Each row is a point. Each copy is the shape, with its points in the same order, turned, moved and blurred by noise. Some copies are also mirrored. Which?

Shape:
[[-16   8]
 [ 54 -31]
 [ 12   9]
 [-28 -43]
 [ 13 -12]
 [-45  -3]]
Copy 1, 6 rows:
[[-14   2]
 [ 66   6]
 [  8  17]
 [  2 -51]
 [ 20  -1]
 [-34 -22]]
Copy 1 is: only turned
Copy 2:
[[  3  13]
 [-50 -47]
 [ -2 -12]
 [-47  36]
 [-25 -12]
 [ -3  42]]
Copy 2 is: only turned
Copy 3 (6 x 2):
[[ -1  -3]
 [ 22  78]
 [ -4  23]
 [ 52  -4]
 [ 14  30]
 [ 19 -29]]
Copy 3 is: only turned

Shape (8 x 3):
[[ 23  -3  -6]
 [-23   5 -56]
 [-23  37 -32]
 [ 22  -6  -2]
 [ 27 -46  36]
 [-20 -25 -17]
 [-21   2  24]
 [-28  54 -57]]
Copy 1, 8 rows:
[[ 20   2   7]
 [-23 -50   4]
 [-14 -36 -34]
 [ 18   9   9]
 [ 11  57  33]
 [-29  -1  18]
 [-21  25 -18]
 [-16 -68 -41]]
Copy 1 is: only turned
Copy 2, 8 rows:
[[  0 -16  21]
 [ 37  -8 -37]
 [ 42  23 -14]
 [ -2 -20  19]
 [-56 -26  27]
 [-14 -11 -29]
 [-24  26   5]
 [ 70  25 -26]]
Copy 2 is: only turned
Copy 3 (8 x 3):
[[ -7 -25 -12]
 [ 29   4 -57]
 [ 10  27 -42]
 [-10 -29  -3]
 [  7 -49  39]
 [ 37 -15 -15]
 [ 14   8  17]
 [  8  39 -83]]
Copy 3 is: mirrored

Shape (10 x 6):
[[ 13  42  30  17   4  13]
 [ 30   7 -31   3  31 -31]
 [ 26  -3 -40 -52  57 -13]
 [ -7  25 -23 -39 -17  55]
 [-11  -5  29 -61  -3  41]
 [ 21   5 -43 -47  -7 -22]
 [ -8 -32  20 -20  25 -23]
 [ 38 -11  40   6 -26 -30]
 [-34  10  33 -13  42  14]
 [  8 -18  22  33  43  15]]
Copy 1, 10 rows:
[[ 15  19  49   0 -24 -27]
 [ -5  57  -6 -43 -47   2]
 [ 12  41 -10 -93 -31  24]
 [ 22  19  18 -57  45 -40]
 [ 26 -27  25 -42  37  10]
 [ -2  22 -37 -65 -15 -21]
 [-18   7   4 -23 -14  45]
 [ 11   2 -15  29 -31  -2]
 [-11   9  66 -33  -1  24]
 [ 10  51  43   5 -13  39]]
Copy 1 is: mirrored
Copy 2 (10 x 6):
[[-13 -39  32 -30   4 -24]
 [-17 -12 -24  28 -27 -35]
 [-18 -45 -39  63 -31   4]
 [ 40 -58 -22  -7  30  19]
 [ 17 -48  24  18  30  55]
 [  1 -23 -41  49  25 -16]
 [-20   9  16  34 -12  24]
 [ -9   8  52  25  23 -37]
 [-30 -28  16 -20 -16  47]
 [  1  -3  34  -8 -56   2]]
Copy 2 is: mirrored
Copy 3 (10 x 6):
[[ 22 -24  25  13 -33 -34]
 [ 12  14  22 -28  34 -10]
 [-13  32  -8 -12  59 -39]
 [-14  30 -42   7 -47 -48]
 [-15   3 -43  57 -17 -35]
 [  9  18 -44 -28  20  -8]
 [-10  -3   4  35  29  10]
 [ 62 -28  -1  31   2  17]
 [-44 -16  17  41  -6 -27]
 [  4   9  59  38  -1  -8]]
Copy 3 is: mirrored
Copy 4 (10 x 6):
[[ 26  20 -21   9 -22  38]
 [-25  26   4 -23 -10 -15]
 [-25  15  62 -17 -32 -32]
 [ 15 -27   9  63 -41 -14]
 [ 55 -32  50  32 -16  10]
 [  2   2  19   2 -11 -60]
 [ 14 -21  36 -37  12   9]
 [ 43  19  -5 -11  43   5]
 [ 22 -29  29 -18 -37  47]
 [-23   2  16  -7  12  60]]
Copy 4 is: mirrored

Shape, 11 rows:
[[ -8  25   8   3   1  -1 -23  -7]
 [ 16 -48  59   4   2   6 -21   3]
 [ -8   7   8  10   2  11 -20  23]
 [ 12 -20  36 -13  34 -30 -23  13]
 [ 22 -10  -3  -5  21  11 -25   0]
 [-11  20   0   1  -1  -2  -8 -32]
 [-13 -46  -2 -24  -3 -44 -23  -1]
 [  2  12  -4   8  15 -20 -29   6]
 [  3  11  -5 121   0 -11   8 -55]
 [  4  13  -9 -17  -9 -16  16   5]
 [-17 -24  23  -9  27  11   0   4]]
Copy 1:
[[ -7  -2  -9 -12 -27  15   5 -14]
 [ 19   5  -4  -2  34  57 -30 -29]
 [ -8   6   5   2 -10  30  24 -15]
 [ 23  28 -39  23   4  34 -12 -28]
 [ -6  -9 -13  30  -8  27  -9   1]
 [-10  -3  -5 -21 -30  -7  -9  -4]
 [ 34  16   2  30   1 -14 -17 -49]
 [ 11  -2 -17  11 -30  12  15 -13]
 [ 67 -20  28 -59 -35   8   4  74]
 [-15   3 -22   0   7 -25  20 -13]
 [ -9  38   5  10   7  24 -18  -8]]
Copy 1 is: mirrored
Copy 2:
[[-26   7 -11   2  11  -2  26  -3]
 [  8 -17 -11 -50 -40 -34  13 -20]
 [-22  -2 -35 -14   4   8  13 -12]
 [  2  11  -4 -35 -47  12  32   0]
 [ -7  -7   5 -37   7  17  11  -1]
 [ -8  11   4  16  22 -10  22   2]
 [  8  14  19   1 -46  19  -7 -32]
 [-23  -2  -6  -1  -7  25  27   0]
 [ 20 -95 -15  58  25 -18  49  26]
 [ -9  23 -11   8  -1   7 -13  21]
 [ 25  14 -23 -28  -4  -1  17 -19]]
Copy 2 is: mirrored

Shape (15 x 11):
[[-19  31  24  -9  -3   2 -27 -23 -22 -23  14]
 [ 13   4  26  -7 -16   3  11   4  -8  -2 -20]
 [-10 -30  51  51  -7 -47  32  -3  35  -4   6]
 [ 14 -43 -13  55 -18 -28   2  19 -69 -19  30]
 [ 19 -55  -8  25  46 -43 -12 -31  34   0  65]
 [-16  18  -8  -2  -6  11  49   5  20 -16   1]
 [-33  37 -21   5 -34 -22   5   3  22  27 -28]
 [ 39 -64 -22  19 -62 -13 -25  -1 -59  11   6]
 [ 15  36  -4  12 -10   8 -15  31  25   3   1]
 [-16 -64 -11  26 -42  20 -47  11 -33 -31   9]
 [ 20 -67  -8  19  -6 -32 -52  17 -78 -42  -5]
 [  5  44 -30   5 -24  14  23 -16  -8  -6 -37]
 [-34  38  26 -28 -37  -8  40  33 -20  33  -8]
 [  4 -45  26  56  65 -16   3 -21  -4  38  29]
 [-24   3  -5 -24  -3  -7  -2  18  17   7 -25]]
Copy 1 (15 x 11):
[[ -5 -11  37   0 -13 -21 -11   4 -36  -4 -28]
 [ 17   8   6  11   6  20  -6 -11 -36   7  16]
 [ 54  55  27  14 -24   2  -9 -24  13 -50  33]
 [ 29   0 -10  55 -48  11  23  59 -41 -60  20]
 [ 30  32  14 -33  -3 -52 -13  59  14 -69  53]
 [ -3  37 -13  -7  16  32  -5  -4   0 -13 -19]
 [ -3   1  48  -5  11  53  30  -6  19   7  -2]
 [ 46 -23  12  33   2  24  53  56 -78 -46  45]
 [-32   1  30  21  29  26 -18   3  -4 -17  20]
 [ 22 -26   1  50  15 -22  57  16 -52 -65   5]
 [ 42 -68 -21  47 -35 -22  26  41 -51 -50  34]
 [-32   3   6 -19  -5  58  19  -7 -31   5  -3]
 [ 27  26  28  37  13  51  -1   6  -8  47 -30]
 [ 14  60  12   8 -38 -56   9  38   6 -19  67]
 [ 13 -10   9   2  29  15  11  -6  12  11   5]]
Copy 1 is: only turned
Copy 2:
[[-14  17  55 -30 -15  10  17 -26  41 -13   4]
 [-10   3   1 -10 -15   7  18  16  16 -21  -5]
 [ -3  17 -44 -58 -69   8  -4 -20 -16 -31  29]
 [  5  53   4  -2 -41  47 -52 -32  -9 -10 -50]
 [ 11  18  -2 -37 -42 -48 -34 -86 -44  12   5]
 [ 14 -40  15   0 -40  13  30 -10  -3 -35  11]
 [ -1  -8  22 -22 -11  50  55  11 -23  10  30]
 [-20  44  12   3 -29  19 -45  19 -19  40 -67]
 [  9   6  -1  16 -16  14  47 -19  19  15  14]
 [ 32  44  37  -7 -49  22 -55  20  20  34 -18]
 [ 16 103  33   6 -20   4 -59   4  -7  -5 -41]
 [-27 -24  37  21 -15  35  33  12  -7 -13  12]
 [ 12 -23  -5 -47   6  51  59  18  17 -32 -23]
 [ -1   8 -28 -36   1 -10 -60 -76 -17 -13  25]
 [ 28   0  17 -19  -4   5  33  18 -13 -11  17]]
Copy 2 is: mirrored
